Rows are points. Before rounding, the points of a table are all equally far from one centre. They may lie mostly on one side of it. Where is the centre, to within rounding?
In the rows, zero is written as 128.

Points (7 x 3):
[[178 117  99]
 [186 130 124]
 [106 125 104]
 [168  85 127]
 [134 107  85]
 [185 109 132]
 [130 155 102]]
Centre: [144 121 126]

Points, 12 rows:
[[153  62 133 101 106  97]
 [116  88 140 124  85  77]
 [184  96 134 121 117  85]
 [131 145 135  93 115 153]
 [127  75 115 121 104 138]
 [138 114 118 104  78  65]
 [145 168 144 109 102 118]
 [150 110 170 140  90 114]
 [127  81 154  81 122 135]
 [120 159 161 104 117 116]
 [133 137 102  72 129  91]
 [184 102 114  87 106 121]]
Centre: [138 114 132 107 113 108]

Points:
[[165 146 161 148  72 103 144 132 151]
 [144 143 160 163 107 121 155 105 196]
 [142 186 168 153 110 109 169 102 154]
 [ 98 117 119 149 124 104 120  72 120]
 [ 99 117 116 169 119 114 136 108 100]
 [149 100 114 192 102 128 126  98 143]
 [117 159 155 125  88 114 154  98 109]
 [148 190 130 185 123 102 136 109 174]
 [120 140 121 183  77  96 174 137 126]
 [142 197 122 156 108 120 141 106 174]
 [164 140 139 166  87 143 153  76 134]
 [136  97 127 151 126 137 148 124 121]
 [178 134 126 127  99  85 161  72 139]
 [121 131 153 177  80  80 109  95 163]
 [ 94 147 141 131 114 114 148 130 113]
 [ 98 128 127 168  75  97 111 105 124]]
Centre: [136 142 127 157 111 101 143 104 144]

Points, 17 rows:
[[143 181 169 143 122 171 154 139 117 140  86 118]
 [118 195 155 149 122 124 146  84 129 146 129  80]
 [102 191 145 121  96 159 176 110 120 129 107 125]
 [117 207 131 149 141 111 152 150 156 137  86  98]
 [122 177 117 173 111 110 123 107 158 128 101 110]
 [ 95 186 167 140 108 136 123  93 120 117 100 139]
 [102 190 104 142 138 114 156 144 125 152 107 124]
 [106 162 139 136 158 113 144 131 157 142 102 129]
 [ 84 171 144 149 147 120 143  96 122 145  61 102]
 [ 96 165 130 107 130 157 131  98 106 100  72 125]
 [130 182 116 144 138  84 141 107 150 152  88 129]
 [110 174 137 146  96 103 110 108 136 103  72 131]
 [ 81 200 147 138 126 142 174 114 138 121  75  97]
 [112 166 141 184 113 139 155 119 139 140  97  91]
 [130 176 150 131 151 124 126 135 139 120 116 155]
 [105 193 167 164 149 127 128  97 100  96  84  86]
 [104 184 151 129 147 124 153  74 143 140  61  99]]
Centre: [131 179 136 135 129 123 149 112 117 116  92 108]

Points (23 x 18):
[[127  93 147 156 152 101 161 113 105 121 193  97 100 115 141 123 154 138]
 [ 93 126 153  94 137 117 139 136 130 152 127  87 101 119 158 137 155  74]
 [136 109 170  92 139  77 173 145 180 144 126 123 132 147 131 120 125  98]
 [141  97 133 137 122  87 138 112  76 132 146  81 140 119 101 156 121  81]
 [134 106 134 172 134  68 158 110 117 158 172 126 159 128 123 117 182 129]
 [146 140 120 108 180 118 146 175 179 119 154 103 118 115 117 135 114 121]
 [104  30 146 125 137 107 143 132 148 142 161 161 133 110 103 149 106  77]
 [128  94 158 142 102  98 139 172 142 109 109 136 131 146 175 147 116 111]
 [127  97 137 143 106  92 150  72  65 160 140 144 167 114 113 154 122 125]
 [133 117 181  92 150 126 149 165 142 155 155 168 117 114 122 155 134 181]
 [132  84 142 107 121 119 143 127 161 197 137 129 125 126 177 142 128  87]
 [118 103 143 119 116 120 156 105  89 126 113  72 149  87  96 169 100  77]
 [152  75 145 150 165 142 182 131 105 150 101 146 106 138 121 113 134 135]
 [ 87  78 175 160 129 119 176 114 106 124 199 130 122  89 107 185 102  62]
 [118 131 185 121 158 104 179 140  51 149 133 145 108 112 150 151 124 129]
 [115 117 137 118 128  96 120 131 112 137 200 181 101 152 124 157 130 102]
 [149 120 123 154 138 116 183 157 116 120 179 143  89  99 174 108 103 125]
 [105 168 150 163 113 131 198 154 133 150 142  61  96 100  86 183 117 108]
 [129 146 131 129 154 114 155 133  94 158 157 138  88 149 100  92 102 102]
 [127 129 133 163 132 105 149 142 113 179 210 172 148 154 104 135 151 131]
 [ 83  98 126 143 104  54 205 114  95 165 148 136 122 107 123 151 103  70]
 [107 119 135 149 168 142  96 117 133 114 142 152 124 117 104 176 137  51]
 [ 86 145 131 130 143 144 179 115 101 132 171 101 129 169 123 134 145 146]]
Centre: [112 126 143 147 129 121 167 134 136 144 142 141 133 100 116 155 124 111]
